Each row of a before or after table is a point. One or more steps were done to the points. Then noise was added and the rows were shuffled. The steps act on columns, c1 being the first. Name the steps. A step turns or swaps two columns, mirrors them in a line or flattens them onto one, adds a multiple of one to another, or multiplies or shifts one. Angles are multiples of 10 degrees, from the lower column toward the higher: turns from -170 to 170, lines from 10 to 170 but not 90. Use the fewest steps. Two steps may share a column if one is a turn and the other turns, adds or multiplies; they go together, in the order done. Otherwise the lowest column goes first.
In the rows, 128 means zero.

Before, 13 rows:
[[128  79 108]
 [149 146 155]
 [120  93 140]
 [172 123 132]
 [136 103 116]
 [143  94 126]
 [176 115 147]
 [157 121 112]
 [148 139 140]
 [126 112 136]
 [171 144 141]
 [164 135 155]
 [130  71 139]]
After, 13 rows:
[[219 134 147]
 [125 111 134]
 [238 121 131]
 [127  77 114]
 [250 115 141]
 [180 146 150]
 [107  93 137]
 [165  93 127]
 [199 122 115]
 [181 137 138]
 [147 103 120]
 [134  71 133]
 [236 142 137]]
Steps: multiply c1 by 2.5; multiply c3 by 0.7

Before:
[[162 161 106   7 117 137]
 [116 113 159 143 172 114]
 [154 121 104 123 121 110]
 [108 140  94 120 114 126]
 [129 137 140 140 133 107]
 [141 119 106 141  95 160]
 [149 113 112 152 174 142]
 [117 122 157  76 133 129]
 [120 188 138 144 120 107]]
After, 9 rows:
[[163 119 124 143  95 106]
 [168 162 139   7 119 134]
 [113 137 132 140 134 147]
 [150 121 158 123 121 143]
 [ 98 113 114 143 174 144]
 [108 121 105  76 131 135]
 [126 140 155 120 111 100]
 [107 188 136 144 121 141]
 [158 113 130 152 174 126]]
Steps: turn c3 and c6 by 140 degrees; turn c1 and c6 by 40 degrees

Before, 8 rows:
[[ 36 131 160 100  95 166 100 116 108]
 [138  92 132 160 108  76 192 118 151]
 [107 128 182 148 125  76 172  72 208]
 [130 129 142 111  88 183 152 165 203]
 [131  67 105 153 169 149 164 106  76]
 [156 169 164  71 158 100 117 127  91]
 [154 121 181 176  78 143  96  78 184]
 [169 198  65 149 150 132 113 125 101]]
After (8 x 9):
[[123 141 166  71 177 100 118 127 174]
 [151  55 105 155 121 148 165 107 174]
 [ 88 154 143 111  98 183 153 165  63]
 [107 130 182 149 126  74 172  71  49]
 [218 151 161 100 106 166 100 115  99]
 [106 167  65 149 190 131 114 125 172]
 [107 114 133 161  89  75 192 119 111]
 [ 79 154 181 175  85 143  96  79  93]]
Steps: turn c1 and c9 by 150 degrees; turn c2 and c5 by 40 degrees

Before:
[[109 149 132 117 165 179 166 140 130 129  88 102]
 [149 151 123 168 121 102 170 181 115 128  87 140]
 [151 146 145 160 174 132 150 138 115  70 107  95]
 [108 104 142 151 128 138 166 161  69 160  93  79]
 [146 139 131  50 161 106 143 167 106 101 103  80]
 [143 113 149 148 156 146 163 161 145 155 109  82]
 [150 164 139 145 157 110 101 146 119 141 106 113]
 [ 79 121 131 152  91 167 155 157 143  50 146  81]
 [128 139  94 140 118  99 169 116 125 147  94 102]
 [157 103 124 102 106 152 162 130 129 125  92 175]
 [130 104 136 164 121  85 161 152 142 111  97 177]
 [ 57 118 108 129 166 138  82 133 135 161  97 166]
 [127 111 132   7 168 141 170 152 114 137 217 138]
 [120 130  10 155 138 100 118 154 136  97 155  86]]
After (14 x 12):
[[125 108 134  10 164 139 168 165 113 135 217 137]
 [146 151 119 170 123 106 170 215 115 129  84 144]
 [108 153 129 118 163 178 166 146 129 126  90 104]
 [143 115 145 150 157 144 163 179 147 154 106  83]
 [149 143 143 162 175 131 151 143 115  68 107  95]
 [147 168 138 149 155 110 101 160 116 135 103 107]
 [144 138 131  50 161 103 141 188 105 102 103  77]
 [157 103 121 100 104 150 161 131 131 127  92 175]
 [ 77 123 132 149  90 168 158 175 146  50 147  84]
 [120 129  12 155 139 100 119 166 134  93 157  85]
 [112 105 139 151 129 147 168 186  67 162  91  81]
 [130 106 137 168 121  85 158 164 140 112  96 176]
 [ 58 119 107 131 167 137  80 136 131 160  97 166]
 [123 137  95 139 116 102 171 111 127 147  95 104]]
Steps: multiply c8 by 1.6

Before, 10 rows:
[[122 154  91 115 132 158  98 117 149 120 128 145 124 139 129 145 106 119]
 [159 108 136  79 119 118 165 112 133 130 123 149 138   7 125 155  90 121]
 [161 123 122 118 127 158 151 126 117 111 148 136 116 118 108 150  93 127]
 [161 145 131 122 130 131  97 107 124 121 115 154 117 117 116  89 119 145]
 [152 116 138 119 123 138 104 128 130 116 132 116 132 128 137 142 168 155]
 [168 143 116 115 128 141 138 130 137 126 139 112 128 102 125 109  91 149]
 [149 148  73 106 120  70 116 101 184 121 127 132 121 144 111 125 127 149]
 [ 58  96 130 113 115 143 108 113 114 155 129 123  38 114 154 131 117 159]
 [169 140 128 118  77 102  95 101 122 113 118 111 137  72 142 152 136 102]
 [111 157 135 110 110 157 116 104 110 176 193 145 137 122 116 117  89  66]]
After (10 x 18):
[[168 144 118 115 153 142 119 129 123 135 133 113 132 126 131 108  91 153]
 [160 147 130 124 141 131 157 103 136 140 114 153 131 131 117  90 118 144]
 [113 158 135 108 134 156 141 102 132 178 160 145 110 109 153 146  90  68]
 [168 141 130 117 188 103 162  99 126 103 128 110 118  78 129 141 137 101]
 [ 60  99 129 112 144 145 149 112 200 152 140 125 188 117 141 144 117 161]
 [152 115 141 118 128 137 152 128 126 108 134 115 122 122 135 133 166 157]
 [149 148  75 108 113  68 139 100  88 123 118 132 168 122 122 123 127 150]
 [162 124 124 118 139 157 102 128 145 103 127 136 135 128 129 137  93 130]
 [120 153  92 117 117 160 156 119 113 111 128 146 144 137 128 138 106 120]
 [160 105 139  77 248 122  89 113 114 115 128 149 127 119 123 152  87 120]]
Steps: turn c5 and c14 by 90 degrees; multiply c7 by -1; turn c9 and c13 by 140 degrees; turn c10 and c16 by 30 degrees; flatten c11 and c15 onto the line at 40 degrees

Before (14 x 24):
[[183 193  61 134 140 127  90 131  48 181 152 135 120 119 152 157 121 110
   90 115 101 107 124  74]
 [ 95 174  75  74  87  89 154 141 120 156 115 163 119  74 176 123 153 145
  177 105 128  98 175  74]
 [118 148 130 132 123 140 110 175 166  78 163  56 143  56 169 119  96  76
  140 156 130  78 153 164]
 [215 115 121  91 151 145 104 124  88 192  99 114 163 143 139  94 175 117
   84 140 171 124 213 164]
 [130  46 142 128 113 176 150  92 125 116 106 127 185  80 104 110 135 128
  110  70 116  95 113 121]
 [112 139 102 205 152 108 123 121 181 150 153 134 165 106 117  90 117  14
   94 103  99  90  99  95]
 [126 104 133 118 138  96 166 140 107 160 182  90  66 120 159 115 165 113
  102  77  35  79 105 182]
 [158 116 200 124  80 141 124 121 175  98 125  94 175  63 182 158 217  84
  182 145 190  24 110 105]
 [171  89 194 155 125 120  77 141 144  99 145 144 167  63 186  78 147  89
  195 169 116 143 144 143]
 [161 138 171 103 115 175 148 142 119 114 151 101  89  90 134  85 121  82
  146 154  70 105 148 121]
 [157 105 133 118 132 160 170 144  40  83 144 127 196 106 115 107 184 104
   74 128 113 111 151 129]
 [ 67 133 163  60  33 128 229 156 221 126  37  46 129 102 139 139 112 137
  167 147  71 139  91 139]
 [157 163  82  73 159 177 145 173 144 202 135  80  83 128 138 182 134  90
  183  52 138 164 137 144]
 [ 23  90 140 146  59 129 101 127 106 152 112  93 142  64  98 166  93 108
  153 172  77 140 161  94]]
After:
[[174  90 194 151 127 116  78 157 140  99 144 146 154  61 185  80 147  90
   61 163 117 141 146 138]
 [ 66 135 163  63  31 135 230 164 225 125  37  41 106 104 138 138 111 140
   86 149  71 137  93 134]
 [159 116 195 121  80 140 125 149 173  96 130  89 167  61 183 156 223  85
   79 144 188  21 107 105]
 [100 174  78  69  89  91 149 122 117 154 115 160 121  71 184 122 155 146
   80 100 128  96 174  75]
 [117 147 133 128 118 140 107 169 166  77 160  56 120  63 168 119  98  79
  116 152 128  81 154 164]
 [214 114 120  91 150 143 105 118  85 194 102 113 174 143 139  93 175 119
  170 136 169 123 217 165]
 [185 196  61 133 142 124  94 129  47 179 150 138 116 117 152 158 123 107
  168 112 101 107 119  74]
 [108 137 101 203 152 112 121 151 186 153 155 136 166 107 114  85 117  17
  163 104 103  88 100  94]
 [155 108 136 120 137 158 170 168  40  85 144 123 185 109 115 112 187 108
  181 129 114 111 153 134]
 [ 19  88 139 146  58 128 101 125 105 151 108  90 140  65 100 168  93 105
  101 172  80 140 160  93]
 [159 163  84  72 162 177 148 145 142 199 130  78  68 126 137 189 133  92
   71  55 140 165 133 141]
 [131  47 137 130 113 177 150 132 124 115 108 128 193  83 102 111 134 129
  142  67 118  99 111 120]
 [162 136 173 105 117 173 150 114 121 113 154 101  89  90 133  82 120  83
  107 157  66 106 149 122]
 [127 108 136 114 136  99 162 119 105 160 189  94  69 117 152 114 158 112
  154  72  37  81 109 183]]
Steps: add -0.3 times c23 to c8; turn c8 and c13 by -30 degrees; multiply c19 by -1

Before (13 x 64):
[[128 128 141 134 139 133  77 149 117 108 130 124 147 123 135 135 139 116
   99 120 113  26 138 114 138 177 108 222 137 139 169 134 130 115 124 138
  104 129 162 163 121 130 143 149 124 129 143 113 135 105 122 120 143 118
  109 135 131 134 131 101 124 142 134  78]
 [141 117 111 132 136 120 145 105 108 126 125 134 180 149 143 131 144 147
  134 143 111 139 116 111 124 135 102 118 101 136 117 110 122 119 116 142
  137 103 138 112 131 125 110 139 129 116 128 118 115 110 118 124 153 126
  104 117 127   7 129 121 133 124 105 130]
 [116 109 142 126 131 123 144 140 103 126 148 115 138 144 136 136 142 108
  119 147 146  96 141 110 140 102 110 115 148 138 131 123 132 117 138 144
  106 127  18 103 125 100 137 157 121 123 133 149 124 103 141 114 120 128
  121 117 128 137 145  98 103 144 123 130]
 [114 114 152  96 127 141 143 131 113 127  84 168 158 140 131 152 129 115
  102 137 102 102 115 134 145 151 109 116 138 148 133 110 131 123 127 127
  136 133 151 106 122 124 143 144 124 137 111 150 103 123 137 116 111 153
  115 127 116 121 194 142 131 136 123 130]
 [191 111 152 128  47 125 147 136 132 106 134 119 148 123 143 129 143 121
  132  92 106 135 136 126 144 123 134 115 144 146 118 124 127 117 127 147
  135 107  97 135 118 113 145 155 123 140 134 108 148 115 111 113 145 121
  106 125 111 101 140 135 125 131 125 125]
 [113 116 126 106 124 122 141 148 120 126 146 121 126 139 136 144 145 112
  120 151 117 114 138 123 134 119 125 125 132 127 130 126 125 117 135 136
  135 133 126 143 123 116 132 133 155 145 141 132 110 107 129 122 129 117
  186 127 132 121 136 140 133 139 133 105]
 [111 177 142 119 144 162  68 125 154 107 144 138 143 129 142 160 128 113
  132 138 121 138 133 112  70 105 107 109 102 147 145 133 137 116 128 147
  127 126 162 108 130 129 110 127 137 116 139 133 119 102 129 128 126 124
  120 120 123 130 162 133 132 143 131 116]
 [113 109 130 129 146 115 105  99 114 121 106 126 134 132 116 148 141 130
  122  82 125 128 138 126 138 139 114 111 139 123 130 133 135 151 122  91
  136 117 142 105 119 110  74 152 120 197 120 167 161 130 157 126 126 124
  146 129 115 111 138 133 130 140 114 105]
 [123 140 125 128 142 136 143 142 139 102 135 142 129 128 137 146 125 114
  129 129 126 121 127 125 137 110 123 112 134 123 154 118 122 129 123  93
  133 124 137 117 128 123 133 138 140 121 122 125 116 105 136 123 151 137
  115 130 128 118 130  98 108 148  98 117]
 [115 120 134 137  87 121 144 149 125 113 139 118 127 128 141 131 136 139
  133 151 126 130 121 127 109 111 134 155 109 131 117 126 132 121 149 142
  135 130 146 107 118 108 143 115 131 139 112 140 149 120 119 112 155 114
  110 124 129 138 186 138 126 108 123 121]
 [123 114 150 114 142 114 135 127 106 127  86 120 146 141 146 160 133 144
  129 151 103 139 141 123  69 165 115 150 130 117 134 121  96 145 124 118
  130  83 145 107 128  92 146 129 133 111 144 123 126 102 116 113 126 125
  122 119 129 120 128 123 111 120 107 118]
 [111 125 143 126 117 123 117 146 161 115 149 113 127 126 142 146 134 109
  119 109 110 131 135 128 120 106 131 120 148 103 123 127 116 164 154 143
  137 135 140 121 124 118 140 133 128 133 122 115 104 102 142 166 137 118
  101 115  97 107 126 127 116 145 130 129]
 [143 142 142 136 144 120 126 109 120 127 130 127 128 124 133 143 142 111
  133 145 128 140 141 131 119 122 122 115 135  98 120 113 121 116 117 131
  132 130 148 115 116 107  99 142 155 118 133 119 113 142 112 130 138 145
  116 115 110 120 132 137 110 120 127 127]]
After (13 x 64):
[[124 114 152 113 142 113 136 128 106 128  88 119 119 142 145 160 133 144
  128 151 104 139 141 123  69 165 116 149 121 116 133 121  96 145 124 118
  131  84 145 105 126  92 145 129 132 143 145 122 124 102 116 113 127 125
  122 119 128 122 126 123 112 146 107 119]
 [128 129 142 134 140 134  78 149 116 108 128 124 142 124 135 135 138 117
  127 119 113  27 139 115 138 176 108 222 125 139 170 134 129 116 125 139
  106 129 163 162 121 130 142 149 124 125 143 112 135 107 123 121 143 119
  108 135 130 133 131 102 123 146 133  78]
 [112 127 143 127 117 123 117 147 160 115 149 113 144 127 142 146 133 109
  128 109 109 131 135 129 121 105 132 121 120 102 122 127 116 164 155 142
  136 136 140 122 125 119 140 133 129 117 121 117 104 101 141 168 138 119
  101 116  97 107 127 128 116 127 130 128]
 [140 117 111 132 136 120 146 105 108 127 126 132 122 150 144 131 143 147
  128 144 110 137 116 111 123 135 101 119 144 137 117 107 123 120 116 143
  137 104 137 113 132 126 109 139 129 158 128 119 114 111 119 124 154 126
  103 117 127   8 127 121 132 181 103 130]
 [190 110 151 129  46 124 148 134 134 105 135 119 129 124 144 129 144 120
  127  91 106 136 135 125 144 121 135 114 127 145 117 123 127 117 128 147
  136 107  96 135 118 113 146 154 124 112 134 109 147 115 110 114 147 122
  105 125 110 101 141 135 125 147 124 125]
 [114 109 130 129 146 114 106  99 114 120 105 126 140 133 117 148 141 130
  127  82 127 129 138 125 137 139 115 110 164 124 130 131 136 151 122  91
  135 117 142 106 118 111  74 154 121  68 120 167 161 129 157 126 125 124
  147 130 113 111 139 132 130 134 114 105]
 [114 116 128 107 124 122 141 149 120 128 147 120 141 141 136 144 144 112
  129 151 117 113 138 122 133 119 124 126 136 126 131 127 124 117 134 136
  135 134 125 142 123 117 131 134 155 113 141 131 109 107 128 124 128 118
  186 126 131 120 136 139 132 126 133 103]
 [123 140 125 126 141 137 143 142 137 102 134 142 146 130 138 146 125 113
  129 128 126 119 126 124 137 110 123 112 120 123 155 118 124 129 124  92
  133 124 137 118 127 124 133 137 140 130 121 124 117 105 136 122 151 137
  115 130 128 118 131  98 108 129  98 116]
 [142 142 144 137 144 120 126 109 120 127 130 128 120 123 135 142 143 112
  127 145 128 140 140 132 120 122 122 115 116  98 120 113 120 116 117 130
  132 130 149 116 117 107 100 141 153 132 133 118 113 141 113 130 139 145
  115 114 110 120 133 137 111 129 126 127]
 [115 120 134 138  85 122 143 150 125 112 139 116 108 128 140 130 137 138
  129 151 128 130 122 127 109 111 133 155 149 131 116 126 132 122 150 141
  135 129 146 107 118 107 143 115 133 133 112 139 149 121 118 111 155 114
  110 124 129 138 185 138 127 127 123 120]
 [116 110 142 127 133 123 143 142 103 125 148 114 144 143 136 136 145 108
  128 145 146  97 141 110 140 102 110 114 105 138 131 123 132 117 139 145
  105 127  18 104 124 101 137 155 122 115 134 149 125 105 140 114 120 128
  120 117 129 137 145  97 104 138 122 130]
 [111 177 141 119 145 160  69 125 154 106 144 138 144 129 143 159 128 114
  129 137 122 136 134 113  71 105 106 110 140 148 142 133 135 114 129 147
  127 128 161 109 130 129 111 126 138 156 139 133 118 104 130 127 127 124
  120 119 122 131 162 132 133 141 132 116]
 [113 114 153  95 128 142 143 130 112 128  86 167 134 140 130 152 128 115
  128 138 102 102 113 134 146 151 109 116 131 149 135 109 130 124 127 127
  135 132 151 107 123 124 144 143 125 120 111 151 103 122 137 116 112 151
  115 126 116 121 194 141 130 156 122 130]]
Steps: swap c13 and c62; multiply c19 by 0; add 0.3 times c21 to c29; turn c29 and c46 by -140 degrees
